Every row gives one point. Two turns around zero, p and q, are shown by what they do to some points. Write where each new point lands after one turn and then the other. Backwards means that the second turn is done in reverse. Each puzzle has new turns, and all numbers are rounded.

Turn p:
[48 17 -3] => [ 27 -42 -13]
[-55  12  -6] => [-16  35  41]
[-33 -45 -49] => [ 21  70 -14]
[34 29 41] => [-16 -58   1]
[-26  -7  -9] => [-5 26 10]
[31 -7 27] => [-12 -31 -26]
Turn q:
[34 20 26] => [ 12 -44  13]
[-32  -9  11] => [-32  11  -8]
[ 64 -41 -26] => [ 68  -9 -42]
[-10 -35 -21] => [  5  28 -31]
[-42  22 -22] => [-22  38  28]
[-14  43  33] => [-32 -25  39]
Where do these land?
p, then q: [ 18  23 -22] => [ 20 -24 -19]
q, then p: [-62 -36  10] => [11 36 62]
q, then p: [ -4 -31   1] => [27 13 10]
q, then p: [47 44 11] => [-29 -16 -57]

Turn p:
[-20   6  25  -4  -6  21] => [-13 -34  13   4  -1  -5]
[  2  29 -27  18 -17  22] => [ -5  -7 -31  16  37  -3]
[ 39  -1  24  19 -41   5] => [ 40 -23  -8  26   1  36]
[-25 -20   0   5  -9  -4] => [ 10 -13  -3 -18 -10 -21]
[-16 -10 -24 -40  24  -2] => [-26  22  14 -40   7  -6]
[ 34 -15  23  32   1   8] => [38  0 17 35 -2  6]
[-15  11 -22 -32  48 -50] => [-45  55  -2 -25 -31  -7]
Turn q:
[-10 -10  16  19   8  -7] => [-18  -8   0   1  19  13]
[  4  43  -8   3  -2 -21] => [  2  17  43  -9 -14   3]
[  6  -4  12   6 -15  47] => [  6   4 -28  37 -14  17]
[13 44  2 -8 24 -8] => [ -5  20  24 -26 -29  17]
[ -4 -76   8  15  10 -25] => [ -8 -53 -30 -14  52 -10]
[ 18  -4 -10  -8 -12 -13] => [ 15 -16   9  -4  -8 -13]
[ 15 -17 -34 -28  13  10] => [ 34   2 -25 -24  -9 -17]
[  9  28  25 -42  10   5] => [-24  12  -3 -13 -49  -8]
[-52  -4 -11  42 -36  12] => [-1 24 10 52 51 -3]
Where do these land?
p, then q: [-33 -19  37 -20  18   3] => [-39 -25  -4  21   2 -31]
q, then p: [-11 -17 -40  22 -33 -20] => [ 11  37  26  33 -27   5]
q, then p: [  9  36  17 -22 -16 -25] => [  5 -40 -10  -4 -35  10]
q, then p: [ 18   6 -15 -15   6  26] => [ 10   1 -19   1  21  25]
q, then p backwards: [ -7  -7 -20  10 -15  19] => [20 -1 -9 26 -2  4]
p, then q: [ 36 -10 -24   1  41 -42] => [  0  34  45  17 -40  17]
p, then q: [ 24 -17  33  32   0  36] => [ -9 -47  -4   1   6  44]
q, then p: [-37  29  13  -9  -2   3] => [-32 -18 -23  16 -14 -12]
